Each row is a point. A path goes straight from each point to the next, and from the last back to the first. The post is the endless flat space through its rows: a point in 2 columns, a line in 3, a plane in 4, and so on, so that a path can go around it. How many times does the path go around the post? Going back the other way cancels.

Post:
-0.22,-0.45,0.19
-0.08,0.20,0.16
Path:
0.20,-0.37,0.01
-0.18,-0.24,0.06
-0.47,0.04,0.01
-0.27,0.18,0.29
-0.06,-0.05,0.29
0.23,-0.13,0.26
0.16,0.06,-0.15
-0.52,-0.63,-0.10
-0.45,0.04,0.22
-0.06,0.44,0.50
0.28,0.23,0.37
0.11,-0.17,-0.12
-0.33,-0.10,-0.07
-0.34,0.18,0.03
-0.07,0.52,-0.22
-0.43,-0.43,0.24
-0.28,-0.11,0.36
0.22,-0.26,0.46
0.05,0.22,0.04
-0.08,-0.06,-0.19
-0.45,0.35,0.09
-0.47,0.21,0.44
-0.16,-0.82,0.42
Times around: 4

Post, 8 rows:
0.08,0.40,-0.08,-0.03,-0.15,-0.17,0.34,-0.08,-0.53
0.21,-0.32,-0.26,-0.56,-0.26,0.30,-0.27,0.32,-0.30
-0.28,0.08,0.58,-0.13,-0.19,-0.36,-0.15,-0.03,-0.08
0.45,-0.12,-0.16,-0.20,-0.45,0.44,-0.07,-0.12,0.21
0.08,-0.30,0.14,0.04,0.31,0.01,0.00,-0.49,0.43
0.44,-0.42,0.08,0.27,-0.09,0.00,0.24,0.22,0.24
0.01,0.18,-0.35,0.30,0.56,0.36,-0.09,0.28,0.46
0.42,0.02,0.06,0.09,0.04,-0.14,-0.05,0.16,-0.16
Path:
0.18,0.17,0.48,-0.27,0.40,-0.29,0.04,-0.43,0.23
-0.03,0.00,0.02,-0.35,-0.80,0.18,0.29,0.53,-0.65
0.32,-0.30,-0.13,-0.26,-0.28,0.44,-0.15,-0.24,-0.01
0.40,-0.56,-0.20,0.28,-0.71,0.00,0.46,0.12,-0.18
0.50,-0.20,0.04,0.02,0.27,-0.09,-0.32,-0.37,0.32
-0.05,-0.41,-0.07,-0.61,0.02,0.07,-0.36,0.14,-0.07
-0.12,-0.10,0.22,-0.43,-0.22,0.25,-0.01,0.14,0.25
0.34,0.42,-0.17,-0.03,0.64,0.01,0.13,0.40,0.02
0.53,-0.03,-0.54,-0.40,0.20,0.39,-0.42,0.21,0.05
0.52,0.58,0.14,-0.33,-0.47,0.14,0.14,0.15,-0.12
0.00,-0.04,0.52,-0.30,-0.17,0.27,-0.17,-0.36,0.16
0.83,-0.61,0.23,-0.12,0.21,0.15,-0.17,0.17,0.12
0.18,-0.16,0.15,-0.27,0.50,0.10,0.01,-0.13,0.47
0.10,0.03,0.36,-0.15,0.20,-0.30,-0.15,-0.02,0.02
0.19,0.13,0.21,0.15,0.18,0.10,0.17,-0.35,0.35
-0.16,0.26,0.42,0.11,0.26,0.09,-0.09,-0.60,0.16
0.30,-0.01,-0.36,0.20,0.15,0.37,0.02,-0.25,0.29
0.31,0.17,-0.52,0.35,0.31,0.12,-0.05,0.14,0.17
-0.29,0.06,0.23,-0.05,0.24,0.06,-0.56,0.31,0.64
0.22,0.02,-0.35,0.12,-0.24,0.12,-0.09,0.30,0.13
-0.12,0.23,0.15,0.10,-0.47,0.00,-0.10,-0.09,0.04
-0.24,0.08,-0.37,0.11,0.23,-0.03,-0.21,-0.33,0.09
-0.24,0.06,-0.30,0.04,0.22,0.08,0.05,0.45,0.56
0.31,-0.17,-0.10,-0.32,0.00,0.38,0.29,0.12,0.49
0.28,0.21,-0.06,-0.03,0.18,0.11,0.39,0.28,0.12
-0.06,-0.07,0.52,-0.30,-0.89,-0.56,0.58,0.01,-0.22
0.16,-0.24,0.13,-0.37,-0.33,-0.30,0.55,0.20,-0.38
0.28,0.46,0.06,-0.22,-0.19,0.40,0.26,0.07,-0.06
0.45,-0.13,0.04,-0.32,-0.04,0.22,-0.46,0.07,-0.15
-0.06,-0.10,0.17,-0.23,0.24,0.32,0.13,-0.14,0.19
0.69,-0.30,-0.34,-0.34,-0.17,0.55,-0.07,-0.32,0.38
0.44,0.52,-0.08,-0.17,-0.22,-0.25,0.04,-0.04,-0.10
Times around: 2

Post (17 x 18):
0.27,0.00,0.26,-0.30,0.28,-0.22,-0.15,0.04,0.17,-0.01,0.39,-0.06,-0.06,-0.17,0.09,-0.22,0.40,0.07
-0.47,0.05,-0.25,0.47,0.52,0.26,0.20,-0.17,-0.14,0.32,0.03,-0.03,0.12,0.07,-0.12,-0.07,-0.15,-0.04
0.56,0.11,-0.05,-0.19,-0.02,-0.39,-0.03,-0.07,-0.03,0.29,0.28,-0.41,-0.19,-0.07,-0.26,0.00,0.05,0.24
-0.03,-0.09,-0.19,0.15,0.46,0.09,-0.27,-0.10,-0.08,0.41,-0.40,0.14,-0.17,0.34,0.03,0.16,0.05,-0.15
0.05,-0.32,-0.37,0.42,-0.01,0.37,0.25,-0.42,0.30,-0.24,-0.08,-0.15,0.17,0.12,-0.35,-0.16,-0.22,-0.43
0.61,0.00,-0.05,-0.09,0.13,0.08,-0.26,0.19,0.07,0.14,0.42,-0.11,-0.39,-0.68,0.26,0.06,0.18,0.12
-0.15,0.12,-0.48,-0.09,0.34,0.06,-0.44,-0.05,0.20,0.32,-0.04,0.40,-0.20,0.03,-0.27,0.10,-0.33,-0.11
0.23,0.02,0.60,-0.12,-0.17,-0.50,-0.20,-0.14,0.06,0.47,-0.16,-0.31,0.20,-0.31,0.31,-0.48,-0.06,0.45
0.04,-0.04,0.41,0.26,-0.18,-0.76,-0.58,0.22,-0.04,0.07,0.04,0.13,-0.17,-0.23,0.34,-0.46,-0.11,0.02
0.12,0.57,0.13,0.15,-0.09,-0.68,-0.24,0.08,0.07,0.11,-0.51,-0.03,-0.03,0.14,0.60,-0.71,0.01,0.14
0.24,-0.03,0.28,-0.03,0.27,-0.08,0.07,0.26,0.45,-0.05,0.36,-0.58,-0.11,-0.27,-0.12,0.13,0.17,0.36
-0.12,0.04,-0.52,0.38,0.25,0.08,-0.12,-0.04,0.20,0.59,-0.16,0.41,0.07,-0.05,-0.28,0.41,0.28,-0.26
-0.35,0.05,-0.25,0.26,0.10,0.07,-0.13,-0.34,-0.23,0.01,-0.20,0.26,-0.05,0.19,-0.07,0.22,0.08,0.18
0.38,-0.07,0.05,-0.29,0.10,-0.09,-0.03,0.38,-0.09,-0.05,0.18,-0.42,0.26,-0.43,-0.16,-0.18,0.17,0.28
-0.13,0.48,-0.18,0.08,0.48,-0.05,-0.22,-0.34,-0.19,0.05,-0.37,0.11,0.08,0.04,-0.08,0.32,-0.14,-0.41
0.09,-0.02,0.24,-0.40,-0.30,-0.18,0.19,0.16,0.05,0.08,0.28,-0.40,-0.20,-0.30,0.15,-0.19,0.10,-0.03
0.17,0.31,-0.10,0.20,0.23,0.49,-0.21,-0.01,-0.12,0.16,-0.05,0.36,-0.15,0.22,-0.35,0.12,-0.09,-0.26
Path:
0.08,0.06,0.04,0.49,0.35,-0.13,0.07,-0.18,0.36,0.20,0.23,0.01,0.06,-0.21,-0.47,0.10,0.24,0.07
0.28,0.02,0.09,-0.41,-0.20,-0.76,-0.37,-0.15,-0.18,-0.04,-0.56,0.48,0.24,0.30,0.07,0.09,0.54,-0.20
0.20,0.29,-0.43,-0.02,0.06,-0.31,0.10,-0.12,-0.13,0.57,-0.08,-0.06,-0.11,-0.03,0.44,0.12,0.66,0.66
-0.07,0.35,-0.34,0.10,-0.14,0.56,-0.15,0.43,0.71,-0.16,0.93,0.15,-0.45,-0.09,-0.66,0.22,-0.09,-0.50
0.03,0.19,-0.14,-0.16,0.19,-0.19,-0.04,-0.06,0.08,-0.18,0.02,-0.12,0.01,-0.26,-0.11,0.12,0.66,-0.16
0.14,0.62,-0.50,0.22,0.30,0.14,-0.07,-0.06,0.26,-0.60,-0.15,-0.22,-0.55,-0.17,0.13,0.24,0.31,-0.06
0.04,0.47,0.05,0.01,-0.05,-0.42,-0.12,-0.10,0.14,0.37,0.05,-0.14,-0.45,0.40,0.24,-0.59,-0.11,0.33
-0.25,0.06,0.04,0.10,0.07,-0.56,0.00,-0.44,-0.51,-0.18,0.52,-0.16,-0.20,0.12,-0.24,-0.10,0.21,0.20
0.34,-0.49,0.56,0.28,0.10,0.00,-0.21,-0.45,0.45,0.41,-0.20,0.35,0.18,-0.61,0.06,-0.03,0.20,-0.35
-0.24,0.38,0.46,-0.26,0.73,-0.42,0.05,-0.05,-0.05,-0.05,-0.14,-0.45,0.21,-0.36,0.54,0.17,0.26,0.31
-0.09,-0.06,0.32,-0.09,0.34,0.28,0.28,-0.02,0.56,0.09,0.42,-0.19,-0.01,-0.05,-0.59,0.31,0.26,0.32
0.19,0.98,-0.30,0.16,0.19,-0.29,0.04,-0.24,0.19,1.18,-0.67,-0.32,-0.26,0.13,0.03,0.11,-0.37,0.13
0.41,-0.01,-0.18,-0.04,0.45,-0.10,-0.18,-0.04,0.26,0.82,0.06,-0.08,-0.15,0.24,-0.40,0.21,0.58,-0.04
-0.56,0.07,-0.24,0.03,0.45,-0.21,-0.12,0.14,-0.08,0.29,-0.04,0.17,-0.28,-0.29,-0.07,0.53,0.13,-0.33
0.34,0.25,-0.08,0.19,-0.13,0.01,0.18,-0.06,-0.09,0.27,0.07,0.06,-0.41,-0.17,-0.05,0.06,0.02,-0.16
0.28,-0.21,0.24,0.17,-0.24,-0.49,-0.22,0.21,-0.03,0.54,-0.17,-0.16,0.15,0.19,-0.29,-0.18,-0.22,0.20
0.42,-0.18,-0.32,-0.14,0.37,0.19,-0.17,-0.22,0.52,0.59,0.31,-0.04,0.04,-0.24,-0.44,-0.02,-0.37,-0.84
-0.33,0.35,0.17,-0.47,0.59,-0.32,-0.08,-0.26,-0.26,-0.05,-0.12,-0.67,0.21,-0.02,0.04,-0.47,-0.12,0.54
-0.24,-0.06,0.17,0.03,0.54,-0.19,0.04,0.01,0.05,0.07,-0.08,-0.41,0.23,0.30,-0.29,-0.25,-0.06,-0.18
-0.11,0.34,0.00,-0.06,0.27,0.30,-0.06,-0.16,0.17,-0.18,0.08,-0.27,0.00,-0.11,-0.27,0.31,-0.36,-0.65
-0.10,0.03,0.08,0.28,-0.13,0.21,-0.15,-0.49,0.31,-0.44,-0.35,-0.07,-0.26,0.44,0.14,-0.62,-0.14,-0.55
0.10,0.46,-0.09,-0.24,0.26,-0.22,0.25,-0.32,-0.30,0.38,0.04,-0.18,-0.13,-0.47,-0.22,0.03,0.08,-0.63
0.22,-0.10,0.32,0.09,0.03,-0.12,-0.05,-0.03,0.52,0.05,-0.23,0.16,0.15,-0.40,-0.21,0.28,0.10,0.20
-0.14,0.42,-0.51,0.11,0.16,-0.03,-0.01,0.02,0.40,0.03,-0.26,0.34,0.19,0.52,-0.46,0.11,0.02,-0.61
0.31,0.49,-0.74,-0.11,0.10,-0.15,-0.18,0.23,0.67,0.19,0.31,-0.14,0.01,0.27,-0.43,-0.37,-0.12,0.29
0.62,0.57,-0.19,-0.22,0.25,0.50,-0.03,0.21,-0.36,-0.38,0.10,-0.39,-0.14,-0.02,-0.77,-0.15,-0.18,-0.21
Times around: 3

Post:
-0.35,-0.06,0.29,-0.12,-0.03,0.07,0.10,0.53,-0.11,-0.04,-0.31,-0.08,-0.26,-0.35,-0.18,0.22,0.04,0.01
-0.21,-0.06,-0.14,-0.37,0.24,0.29,-0.05,0.52,0.07,-0.03,0.00,-0.02,0.17,-0.01,-0.10,0.14,0.11,-0.09
0.27,-0.32,0.15,0.40,0.39,-0.08,0.11,-0.54,0.30,0.34,-0.01,-0.08,-0.23,0.15,-0.06,-0.15,0.26,0.17
-0.27,0.13,-0.09,0.28,-0.15,0.42,0.31,0.76,-0.05,0.28,-0.31,-0.01,0.30,-0.35,-0.12,0.13,0.25,-0.03
0.13,-0.21,0.08,-0.02,-0.13,-0.14,-0.65,-0.09,-0.28,0.31,0.24,-0.01,0.05,-0.43,0.27,-0.24,0.29,-0.31
0.02,0.07,-0.10,0.04,-0.01,0.07,0.12,-0.59,0.29,0.27,-0.09,0.16,-0.11,-0.10,0.10,0.00,-0.31,-0.02
0.06,0.37,0.03,0.40,0.30,0.27,0.11,-0.53,0.32,-0.12,-0.12,-0.43,-0.30,-0.03,-0.25,-0.30,-0.23,-0.15
0.36,-0.17,-0.19,0.10,-0.35,-0.48,-0.64,0.16,-0.25,0.29,0.34,0.19,-0.09,-0.05,0.00,-0.04,0.06,-0.72
-0.35,-0.05,-0.11,0.01,-0.30,0.24,0.21,0.26,-0.36,-0.21,0.06,0.22,0.12,-0.27,-0.02,0.41,0.53,-0.04
0.18,-0.22,-0.27,-0.12,-0.25,-0.86,-0.10,0.04,-0.14,0.31,0.17,-0.12,0.08,-0.39,0.24,-0.22,0.44,-0.50
-0.09,-0.04,-0.08,0.39,0.42,-0.13,0.02,-0.38,-0.08,0.15,-0.07,-0.07,-0.24,0.00,0.41,0.05,-0.34,-0.11
-0.25,-0.04,0.36,0.31,0.20,-0.14,0.10,-0.31,0.55,-0.22,-0.18,-0.08,0.07,0.14,0.19,-0.13,-0.23,-0.11
-0.29,-0.28,0.00,-0.09,-0.19,0.23,0.37,0.24,-0.30,0.17,-0.08,-0.13,0.57,-0.13,-0.23,0.15,0.01,-0.09
0.04,0.00,0.01,0.37,0.24,-0.08,0.16,-0.59,0.26,-0.30,0.16,0.01,-0.09,-0.24,0.03,-0.42,-0.38,0.41
-0.17,0.34,0.30,0.17,0.16,-0.19,0.22,-0.33,0.03,0.06,0.06,0.02,0.04,0.13,0.15,-0.26,-0.20,0.35
0.44,-0.42,-0.18,-0.15,-0.42,-0.34,-0.61,0.12,-0.38,0.08,-0.29,-0.18,0.02,-0.10,0.72,-0.10,0.10,-0.36
-0.07,-0.08,0.19,-0.02,-0.18,0.49,0.37,0.49,0.02,-0.05,0.21,-0.10,0.16,-0.32,0.07,0.39,0.09,-0.01
Path:
0.09,-0.31,0.50,0.13,0.44,-0.14,-0.18,-0.11,0.28,-0.25,-0.55,0.11,-0.28,0.06,0.29,0.11,0.13,-0.01
0.13,-0.26,0.09,0.36,-0.26,-0.75,0.01,-0.29,-0.06,0.28,-0.15,0.02,0.20,0.12,-0.16,0.01,0.60,0.11
-0.31,0.61,-0.82,0.50,-0.40,-1.10,0.30,-0.01,0.08,-0.01,-0.19,-0.26,0.64,0.35,-0.02,-0.75,0.11,-0.27
-0.48,-0.03,-0.18,0.34,0.75,0.02,0.06,-0.02,-0.01,-0.14,0.47,-0.21,-0.55,-0.03,0.17,0.12,-0.13,-0.30
-0.04,0.25,0.09,0.22,0.25,-0.08,0.50,0.08,0.39,-0.29,-0.16,0.20,-0.05,0.39,0.20,0.05,-0.08,-0.24
0.21,0.23,0.25,-0.03,0.22,-0.07,-0.07,-0.28,-0.18,-0.01,-0.09,-0.19,-0.08,-0.15,0.73,0.04,-0.40,-0.06
-0.02,-0.05,0.45,0.25,-0.13,-0.26,0.10,-0.47,0.17,-0.13,0.60,-0.16,0.33,-0.33,0.12,-0.36,0.77,0.31
0.00,-0.19,0.04,0.43,-0.03,0.46,-0.27,0.19,0.60,0.09,0.09,0.31,-0.02,-0.14,0.17,0.16,0.35,-0.15
-0.10,0.02,0.28,0.01,0.17,0.24,0.75,0.29,0.42,0.33,-0.04,-0.14,0.10,-0.15,-0.81,-0.61,-0.11,0.38
0.20,0.21,-0.12,-0.29,0.52,0.55,-0.15,0.05,0.16,-0.41,-0.14,-0.33,-0.23,0.20,-0.13,-0.17,-0.33,-0.23
0.16,-0.16,0.31,-0.30,0.11,-0.22,-0.22,0.12,-0.46,0.57,-0.20,-0.46,-0.02,0.24,0.54,0.30,-0.26,-0.54
-0.09,-0.50,-0.28,0.35,0.29,0.08,-0.46,-0.01,-0.41,0.08,0.12,0.10,-0.26,-0.41,0.36,0.43,0.03,-0.10
-0.02,-0.01,-0.12,0.94,-0.15,0.19,0.02,0.16,-0.44,-0.16,0.50,-0.39,-0.17,-0.78,0.66,-0.28,-0.34,0.16
-0.03,-0.11,-0.06,0.54,-0.30,-0.34,0.26,-0.60,-0.69,0.30,0.23,0.01,0.14,-0.21,-0.21,-0.22,0.23,-0.32
-0.38,0.29,1.05,-0.62,0.14,-0.83,-0.26,0.40,-0.50,-0.48,0.05,0.19,-0.40,0.33,0.32,0.23,0.31,-0.37
0.00,0.07,0.27,0.28,0.08,0.10,-0.07,0.44,0.10,-0.40,-0.34,-0.40,0.09,-0.37,0.09,-0.03,-0.06,0.20
0.13,0.02,-0.40,-0.04,-0.22,-0.44,-0.02,0.46,-0.14,0.06,-0.07,-0.10,-0.29,0.08,0.17,0.27,0.51,-0.03
-0.06,-0.06,0.10,0.17,-0.18,0.14,0.06,-0.25,-0.05,0.19,-0.53,-0.45,-0.32,0.24,0.14,0.07,0.13,-0.11
-0.24,-0.66,-0.17,0.00,0.25,0.07,0.26,0.08,-0.18,0.27,-0.44,0.16,0.04,-0.17,0.05,0.22,-0.38,-0.04
0.17,0.07,0.31,0.21,-0.18,-0.22,0.11,0.62,-0.17,-0.15,-0.69,0.14,-0.11,-0.31,0.09,0.06,0.40,0.34
-0.37,0.41,0.10,0.56,-0.31,-0.58,-0.18,-0.12,0.52,0.27,-0.23,0.10,-0.05,-0.17,0.26,0.28,-0.40,-0.63
-0.24,0.20,0.15,0.29,-0.23,-0.22,0.23,-0.19,-0.02,-0.19,0.56,0.20,-0.54,-0.37,-0.34,0.25,0.11,0.19
0.09,-0.41,0.17,-0.07,-0.17,0.13,0.17,-0.43,0.39,0.59,-0.11,-0.07,0.10,-0.12,0.16,0.07,-0.17,-0.26
-0.10,-0.02,0.43,0.01,0.33,-0.20,-0.23,-0.54,0.16,-0.24,0.52,0.12,-0.46,-0.48,0.05,-0.14,0.22,-0.05
Times around: 5
